Each row of a before or after table is a point. One or more steps were done to the points. Then noise was added and the rows were shuffled. The steps act on how far a point lies along the listed directions, d1 being the first. Write out the steps. A step turns or swaps two directions, mirrors them in a line or flattens them onto one, adds a multiple of one to another, or multiplies one. Angles are multiples of 10 degrees, from the lower direction toward the higher: turns from -170 to 170, lines from 10 to 170 but not 90. Use the fewest steps. Two steps may share a direction if one is a turn and the other turns, adds or multiplies; they go together, in the order done. Otherwise the lowest direction goes first.

Directions:
(1): [-18.8 -20.9]
(2): [ 20.9 -18.8]
Before, 14 rows:
[[-1.0  3.4]
 [ 2.8 -3.3]
 [-0.1  6.9]
 [ 4.6 -9.0]
 [-2.3 -3.0]
 [ 1.1 -3.9]
 [ 0.3 -6.5]
 [ 1.2 -0.5]
 [ 2.3  2.4]
 [ 0.7 -1.9]
 [-0.5  6.1]
 [-0.3 -0.6]
 [ 8.1 -7.5]
 [ 0.1  6.7]]
After, 14 rows:
[[  1.3  -1.5]
 [  1.8 -11.7]
 [ -0.5  -1.7]
 [  3.6  -0.1]
 [ -1.6  -3.3]
 [ -1.5 -10.2]
 [  3.6   5.1]
 [  0.0  -0.1]
 [ -3.1  -1.2]
 [ -4.3  -5.1]
 [  5.0   5.2]
 [  4.2   5.2]
 [ -0.3  -4.4]
 [  0.2   3.3]]
Steps: turn d1 and d2 by -40 degrees

Directions:
(1): [  2.3  33.3 -31.1   7.9  -8.7 -11.9]
(2): [-25.5   7.7  20.1  18.2   7.3 -29.4]
(3): [ 30.8  -0.5   2.2 -11.6  23.9 -26.6]
(4): [ 12.6 -23.8 -13.6  38.0  -0.4  -2.9]
(5): [ -6.8 -22.0 -11.3 -17.8 -27.4 -25.3]
(6): [ 23.6  12.0  25.9   8.5 -30.2  -1.7]
Before (11 x 6):
[[ 0.6 -2.0  4.6 -4.8  8.6 -4.7]
 [ 3.0  8.1 -5.6 -3.0 -2.3  2.2]
 [-2.3  8.8 -2.6 -2.7  1.4  0.9]
 [-2.6 -2.2  3.9 -0.3  7.2 -4.7]
 [ 0.2 -6.4  1.6 -2.7 -4.6 -0.3]
 [-0.7  1.5  2.0 -4.9 10.1 -4.4]
 [-3.3 -4.1  0.2  4.1 -5.8  0.9]
 [ 1.3 -1.0  7.6 -1.2  6.0 -4.6]
 [-1.1  6.5  2.7 -4.3  1.4  1.8]
 [-4.2 -6.3  0.2 -3.4 -9.4  0.3]
 [-1.5 -0.3  4.0 -1.3  1.4 -8.2]]
After:
[[-3.3 -5.2 -2.5  8.3  4.2  5.1]
 [ 1.1 -4.1  4.4  7.8  1.8  3.4]
 [-1.8 -3.8  5.0 -2.7 -2.8 -4.2]
 [-1.6 -3.4  2.6  5.7  6.3  2.4]
 [-2.5  1.4 -0.7  1.7 -3.7  7.1]
 [-2.9  4.3 -6.3  1.8 -1.6  5.0]
 [-0.5  3.9 -8.9 -0.4 -5.7  1.5]
 [-2.8 -0.6  3.8  7.4  2.2 -1.2]
 [-0.1  2.8  5.0 -5.0  1.1 -4.5]
 [-1.6 -6.8  1.9  8.1  2.9  4.1]
 [-5.4 -0.6  5.6 -5.3 -4.2 -5.6]]
Steps: turn d1 and d6 by -10 degrees; turn d2 and d5 by -50 degrees; swap d3 and d4

Directions:
(1): [-11.5  -8.2  14.4 -13.4  13.3  25.4  28.9  21.6  28.9]
(2): [-13.1  29.8  -2.5  13.2  25.0  -0.7  29.6  -2.1 -28.3]
Before:
[[-1.0  5.5 -0.7  4.6  4.7  1.3  6.7  0.7 -0.4]
 [ 2.6  3.4 -2.2  0.7  4.1  0.7  5.6  2.2 -1.3]
 [-0.3  6.5 -2.4  5.0 -2.9 -8.8 -4.1 -5.3 -8.7]
 [-7.9  8.5  3.9  1.6 13.4  4.4 15.3  4.0 -2.7]
 [-2.3  0.9  3.8 -1.7  4.0  7.0  2.6  6.4  7.5]
 [-1.1  2.2 -2.8  3.4 -0.5 -0.9 -4.2 -3.0 -3.9]
 [-4.5  9.3  1.0  2.5  6.1 -5.1  4.7 -2.9 -9.1]
 [ 0.7 -3.8  2.1 -6.0  2.2  4.7 -0.3  6.9  7.9]
 [-0.9  4.4  1.2  1.2  3.7  0.8  4.4 -0.1 -0.5]
 [-1.7  9.3 -2.2  4.8 -0.3 -3.4  4.6 -3.5 -8.7]
 [ 1.7  4.5 -7.3  4.7  0.4 -5.8 -3.3 -5.8 -9.7]
 [ 2.9  4.3 -2.0  1.3  1.5 -3.4 -3.0 -2.4 -5.0]
 [-3.3 -2.4  2.9 -2.7  4.5  4.7  9.0  3.6  4.4]]
After (13 x 9):
[[ -6.4  18.5  -2.2   8.6   8.3  -2.7  15.1  -3.5 -16.7]
 [ -3.5   0.6   1.6  -0.8   5.3   3.2   9.0   1.9   0.4]
 [ -4.4  12.8  -1.2   7.9  10.1   0.7  13.2  -0.4  -7.7]
 [-13.5  24.8   1.7   9.4  25.3   2.4  28.4   1.5 -19.4]
 [  3.2  -8.4   1.6  -7.7  -2.8   3.1  -7.2   6.1  11.3]
 [ -9.9  20.9   0.2   7.5  16.4  -5.0  17.0  -3.5 -19.3]
 [  1.5   6.7  -1.3   2.0   4.3  -2.4   0.6  -1.4  -6.4]
 [  0.8   8.5  -2.6   3.1   7.7   0.2  10.1   1.6  -6.4]
 [ -3.2   9.9  -1.7   5.9   1.6  -6.9   2.5  -3.9 -10.6]
 [ -2.1   3.2  -2.7   3.7   1.3  -0.3  -1.6  -2.4  -4.0]
 [ -1.3   8.8  -6.8   6.1   5.4  -4.0   3.6  -4.6 -12.4]
 [ -1.3   1.2   2.8  -0.9   2.8   5.4   0.6   5.1   6.2]
 [ -2.7   9.6   0.8   3.4   7.4   0.3   8.9  -0.7  -6.0]]
Steps: multiply d1 by 0.7; multiply d2 by 2.5

Directions:
(1): [ 16.4  22.6  15.1  15.2   3.9  27.2 -34.5  -6.0   6.2 -20.2 -10.0  31.0]
(2): [-19.3  19.4 -35.8 -18.7 -30.6   9.0 -20.6 -15.4 -21.2 -10.9   5.5  -8.3]
(3): [ 11.4   6.0 -33.0  -5.7  48.6  21.6  -4.6   0.6   8.9   1.2  12.8 -18.5]
Before (10 x 12):
[[  8.8   0.3   9.3   6.1  14.6   7.2  -0.1   4.6   6.7  -2.3  -4.7   8.8]
 [ -4.3  -0.9   4.2   2.0  -7.1  -3.9   3.7   1.8  -0.3  -0.7  -2.2   1.0]
 [  2.8   3.0  12.9   5.6 -10.4  -1.1  -6.0   1.5  -0.2   0.2  -5.8   9.3]
 [ -0.3  -2.7   3.6   2.2  -2.0  -3.4   2.6  -0.4   1.6   1.2   1.6  -1.4]
 [ -1.1  -3.1  10.3   4.4  -6.2  -5.5   6.2   1.4  -0.8  -1.9  -4.1   3.2]
 [  0.1  -0.8   0.8   4.7   6.9   0.8   4.4   0.2   5.5   1.5   1.5   1.3]
 [  0.2   0.5   4.3   1.2  -0.5  -1.9  -0.2   0.3   1.3  -0.2  -4.8   3.8]
 [  6.4   1.5   5.7   2.0   6.9   5.1  -3.4   0.8   2.0  -3.1  -1.1   5.7]
 [  9.2  -1.5   3.3   6.5  20.3   3.3   3.9   6.3   8.0   0.3   0.3   1.3]
 [ -4.0  -4.7   2.0  -2.3  -8.6  -5.1  -0.2  -0.8  -2.0   0.5  -0.8  -1.0]]
After:
[[ 15.9  -3.6  13.6  11.4  26.7   4.2   4.7   8.8  12.5   1.1  -1.3   6.1]
 [  6.6   2.9   5.0   2.0   6.6   6.9  -4.7   0.5   1.6  -4.3  -1.3   6.4]
 [ -3.6  -0.9   5.9   3.0  -6.8  -4.5   4.3   2.3   0.7  -0.5  -2.2   0.7]
 [  1.3  -2.1   5.1   7.0  10.2   0.2   5.0   1.4   7.3   2.1   0.0   3.6]
 [ 12.0  -0.1  13.0   9.9  17.1   8.6  -0.7   5.8   9.3  -3.5  -6.3  11.7]
 [  1.4  -4.2   6.9   4.0  -0.1  -3.6   4.6   0.3   2.7   1.9   0.9  -0.6]
 [ -4.3  -5.3   1.8  -1.4  -8.8  -5.3   0.5  -1.4  -1.3   0.7  -0.8  -1.6]
 [  2.3   4.1  11.1   3.9 -13.4  -0.5  -8.6   0.9  -1.9  -0.9  -6.2   9.1]
 [  1.6  -3.5  14.9   6.7  -2.9  -5.5   7.4   1.8   2.0  -1.5  -4.0   5.5]
 [  0.6   0.0   5.2   2.2  -0.5  -1.2  -1.6   0.2   1.8  -0.3  -4.7   4.9]]
Steps: turn d1 and d2 by 20 degrees; multiply d2 by 2
